Each row is a point. To make a cloud, some directions were put in groups of two or more. Within a group, all points are equally far from the middle, so they leave a hole (a ring in 2 directions, a hollow ball in 3). The other directions are filled evenly. Then the cloud was stretched, turned, moved and blurred a little. How many holes are there, and how many directions does each take, smallest first?
In the rows, 128 means zero.

Cloud (14 x 2)
[[159  96]
 [171 138]
 [131 160]
 [156 137]
 [131 134]
 [101 140]
 [ 62 128]
 [110 171]
 [148 122]
 [ 57 125]
 [103 148]
 [ 53 140]
 [ 52 134]
 [ 71 111]]
Holes: 0

Cloud (21 x 3)
[[166  95 178]
 [ 99  85 132]
 [133 100 113]
 [ 98  91 126]
 [ 75 134  58]
 [140 173 160]
 [132 118 149]
 [147  97  98]
 [117 140  96]
 [140  81 193]
 [ 85 125  98]
 [148  73 140]
 [ 87 182 131]
 [159 160 150]
 [127 171 115]
 [ 75 117 105]
 [151 141 137]
 [109 124 169]
 [ 85 168 102]
 [160  79 197]
 [ 62 178  55]]
Holes: 0

Cloud (55 x 6)
[[101 172 142  67 134 115]
 [201 113 162 138 111 104]
 [129 179  71 126 121  94]
 [ 93 128 126 141 200 113]
 [138 144 178  66 112 101]
 [157 143 129 109  54 147]
 [181 175 187 125 188  88]
 [132 126  51 106 116 187]
 [193 109 175 121 198  93]
 [ 91 131  94 168 162 141]
 [174 144  68 110 117 175]
 [112 135 135 172  85 113]
 [173 133 208 119 146  74]
 [187 116 111 167 146 132]
 [ 84 176 129  82 139 136]
 [133 176 172 147 170 147]
 [ 96 144  95  74 176 120]
 [ 68 111  79 114  73 156]
 [ 73 126  93  71 144 148]
 [ 67 125 126 120  75 152]
 [125 110 123 122  98  62]
 [216 143 134 133 177  99]
 [165 128 193  85 117  91]
 [152  74  98 133  98 133]
 [129 134 156  74 118 184]
 [195 154 113  80 102 134]
 [148  73  98 136  99 141]
 [ 78 138  76  94 155 163]
 [122 147 153 180 100 130]
 [146  91 167 137 184 148]
 [160 199 106 132 101 145]
 [145  74 170  98 166 133]
 [138 100 177 124 126 171]
 [165  98 104 152 149  83]
 [149 104 160 149 112 172]
 [116 103 123 151 193 146]
 [104 126  61 101 138 190]
 [135 128 178  70 122 157]
 [151 101 124 135 166  57]
 [153 142 156 172  93 125]
 [ 66  98  84  92 107 168]
 [ 99 145 173 166 137 131]
 [202 129 108 151 162 112]
 [153 112 201  86 137 124]
 [104  97 113  57 144 110]
 [124 128  98  73 189 148]
 [ 83 153  53 126 125 162]
 [155 138 200 120 136  63]
 [140 151  87  94 181  80]
 [133 161  93  99 175  73]
 [ 99 107 110 162 175 144]
 [ 94 169 119 174 139 134]
 [152 147 130 103 195 172]
 [174  80 112 139 123 106]
 [180 124 116 171 144 153]]
Holes: 3 (2, 2, 2)

Cloud (79 x 8)
[[178 108  82 112 114  79 117 110]
 [104 126  65 150 129 116  87  57]
 [188 116 118  77  99  90 148 115]
 [171 111  72 169 144 116  88 108]
 [170 137 147 105 149 168 152  85]
 [202 161 121 145 151 122 161 115]
 [177  91 108 147  74 133 134 156]
 [177  70 121 147  98  92 141 122]
 [147 135 155 104  99 173 183 144]
 [100 156 166 138  73 113 163 145]
 [ 98 173 113  74 150 136  76  99]
 [161 142  45  95 149 144  94  99]
 [121 163  96 176  80  95  66 139]
 [139 121  69 130 118  78  80  98]
 [ 91 126 124 151 150 128  50 140]
 [168 183 115 147 146  99  85 159]
 [160 127 211 138 115 132 174 130]
 [124 102 116 115  99 167  99  74]
 [ 94 202 121 117 123 156  85  81]
 [ 69 148 155 131  83 165 145 145]
 [ 89 159 138 141  46 166  84 146]
 [111 109 112 132  68 190 159 129]
 [121 156  97  78  79 171  48 129]
 [165 125 139 111  70 171 189 114]
 [ 98  95  96 141  87 123 130 194]
 [169 161 138 129  97 101 158 187]
 [154 208 149 110 144 134  83 111]
 [145 109  65  90 119  88 136 111]
 [172 147 193 125  96 134  86  60]
 [ 98 168  92  70  59 141 121 169]
 [152  90  84 109 106 114 165 163]
 [157  88 110 142  85 129 135 174]
 [158 120  93 109 179  97 163  86]
 [149 146  79 128  51 164 171 110]
 [ 99  71  97 141 100 114 142 177]
 [ 97 111  83 125  58 129 134  97]
 [187 104  94 156 158  86  80  75]
 [144 182 184  89 124 139 107 118]
 [200 116 113 155  82  91 109  98]
 [119 166  93  97  68 115 110 175]
 [ 85 153 138  98  83 136 170 172]
 [156 106  85 114 143 165  78 111]
 [131  85  92 124  87  89 118 104]
 [ 79 173 111 119  77 109 152 121]
 [118  95  81 153 187 103  92 126]
 [140  84 149 154 108 140 115 146]
 [134 163  48 106 122 113  62 108]
 [182 169  96  92 150 138 123  66]
 [140 183 146 166  50 138 151 167]
 [193 143 120 166 136 146 102  63]
 [ 91 155  45 129 123 119  36 103]
 [204 138 130 141 116 105 187  92]
 [144 196 141 192 110 107  82 111]
 [211 113 145  65 101 122 151 113]
 [101 171 110 174 118 103  63  88]
 [ 87 173 108 111  93 104 155 154]
 [ 82 137  92 135  54 139  91 195]
 [116 152 123 147 142 112  22 104]
 [177  76 138 125 120  89 161 164]
 [171 146  87  84 101  95 133 115]
 [163 115  95 154  63 137 151 114]
 [116 183 119 134 160 117 117 133]
 [133 124 117  46 138 157 137  76]
 [183 122 114 191 116 108 141 104]
 [109 144  80 174  56 134 100 199]
 [142 127 108 107  82 165 130 199]
 [115 103 101  73 127 171 153 148]
 [110 140 155  71 130 116  93 122]
 [134 127 107 188  65 126 124 182]
 [110 130 143  99 103 123 167 181]
 [134  89 162 165 134 135 103 125]
 [117 145 103  88 133 190 132 154]
 [120 129  97 152 106 203  96 118]
 [142 143 106 142  69 110 132  84]
 [139 107 120 157 164  86  98  31]
 [210 136 172 126  80 161 101  70]
 [102 202 113 164 108 151  59  98]
 [151 181  87  92 138 106  98  90]
 [192  90 111 121  78 133 128 142]]
Holes: 3 (2, 2, 2)

Cloud (95 x 9)
[[ 94 106  87  70 101  80 106 115 128]
 [ 94 111  90 115 190 132 147 188 104]
 [131 153 122  76  92 149  81 151 176]
 [118  74 124  71  94 106 129  96 159]
 [160 120 136 112 145  83 104 110 162]
 [ 65 109 102 134 108 120 122 163 176]
 [120 131  56 149 109 182 158 167 135]
 [150 140  67 121 117 175 167 158 175]
 [ 86 176 128  68 101 165 130 139 169]
 [186  81 129 126  82 103 159 124  79]
 [175  82 104 146 164 106 188 182 126]
 [193 118 108  96  51 122 118 144 171]
 [139 120 141 123 152 134  97 130 202]
 [141 149 157 140  83 187 101  99 108]
 [161 162  95  77  73 113 143 102 217]
 [128 105 112 123  54 106 153 186 147]
 [132 110  72  88 152 189 154 139  93]
 [100 109  59 119 134 116 147 190  67]
 [125 146  75 103  83 152 156  77 205]
 [106 141 185 111 106  95 120 152 143]
 [183 150 120 100 117 168 140  92  83]
 [181 111 106 137  66 100 116 189 121]
 [159  91  63 125  79 103 183 172  94]
 [157 147 144 117 122 101  91 141  65]
 [137 128 189 171  96 165 102 102 138]
 [137  84 169 156 142 204 120 115  97]
 [153 175 149  92  90 137  87 172 153]
 [140 141 136 156 172 203 123 111 109]
 [184 130 112 132 130 165 133 131 190]
 [145 102 169  85 111 123 116  79  97]
 [ 78 141 172 120 116 110 113 137 119]
 [ 99 170 100 114  81 120 116 166 207]
 [127 118  93 118  42 132  96 163 151]
 [134 129  45 139  57 131 179 171 126]
 [111 139 143 126  66 107 144 164 200]
 [152 144 128 116  80  71  83 157 152]
 [159  97  95 154 149 177 150 148 159]
 [185 128 100 153  78 164 211 117 135]
 [ 40 103  94 119 167 181 113 150  85]
 [134  99 135 129 154 156 183  60 122]
 [ 87 118 135  86 115 113 127 173  66]
 [120 126 139 166  70 136 145 132  89]
 [118  91  60 112 106 102 138 117  79]
 [116  77 151  77 190 162 142 148  92]
 [128  98 125 185 130 149 192 164  92]
 [213 138  82 102 112 112 182 107 159]
 [227 133 169 111 139 130 182 134 119]
 [156  87 147 155 129 199 153  60 112]
 [139  97 177 133 120  86 112  99 154]
 [135 132 146  87 172 107  83 112 144]
 [112 159 128 107 113 166 177 185 143]
 [122 102 128 122 170 141 140 125 214]
 [ 89 133 115 101 102 128 142 188  64]
 [156 160 178 147 151 196 144 123 169]
 [169 132 184  70 142 112 155 125 168]
 [ 98  70  98 103  98 136  97  73 136]
 [165 134 164  75 174 140 179 134 150]
 [156 116  91  91 105 104 117 186  42]
 [133  66 107 139 128 117 191 154  83]
 [ 51 169 153 114 112 156  79 145 154]
 [157 127 134 107 178 137  99  90 110]
 [147 167 166 120 109 106 125 121  99]
 [210 125 114 137 106 134 224 161 158]
 [134 122 193 112 132 166 127  91 217]
 [141 153  75  68 119  89 163 142 164]
 [ 98 141 122  74 102 133 165 165 114]
 [217 139 165 122  76  90 153 115 157]
 [158 107 108 134 107 190 206 125 116]
 [ 88 159 144 100 167 113 116 129 119]
 [150 183 150 117  66 138 115 115 112]
 [221 111 130 149  99 172 190 112 151]
 [186 125 153  96 145 183 153 145 120]
 [ 83 117 107 136 106 163  73 156  76]
 [176 120 116  56 124 140 106 141 117]
 [154 122 178 165 173 200 151 156 136]
 [150  86 100 123 189 138 133 167  59]
 [157 158  88 149  63 147  99 134 106]
 [103  84  73 139  99 178 154  67 142]
 [186 150 103 120  88  81 174 118 169]
 [115 105 139  83 151  95  69 143 136]
 [185 159  80  91  84 100 158  96 167]
 [123  97  99 184  75 135 134 131 109]
 [ 97 106 105 145 130 163  89 167  60]
 [120 146  43  91  63 161 135 117  87]
 [128  98  81  80  68 147  93 108 136]
 [180 109 194  76 172 119 133 128 124]
 [180  75 115 135  95  98 157 115  81]
 [191 114 124 148 102 175 208 158 129]
 [ 60 175 152 135 103 157 119 141 145]
 [213 116 169 141 151  93 186 148 153]
 [118 162 152 120 151 183 137 183 164]
 [ 94 152 106 113  92 134 153 154  66]
 [102 108 107  96 120 192 108  87  64]
 [ 88 131 135  96 152 149  77  68 104]
 [177 130 152 191  89 138 137 111 165]]
Holes: 3 (2, 3, 4)
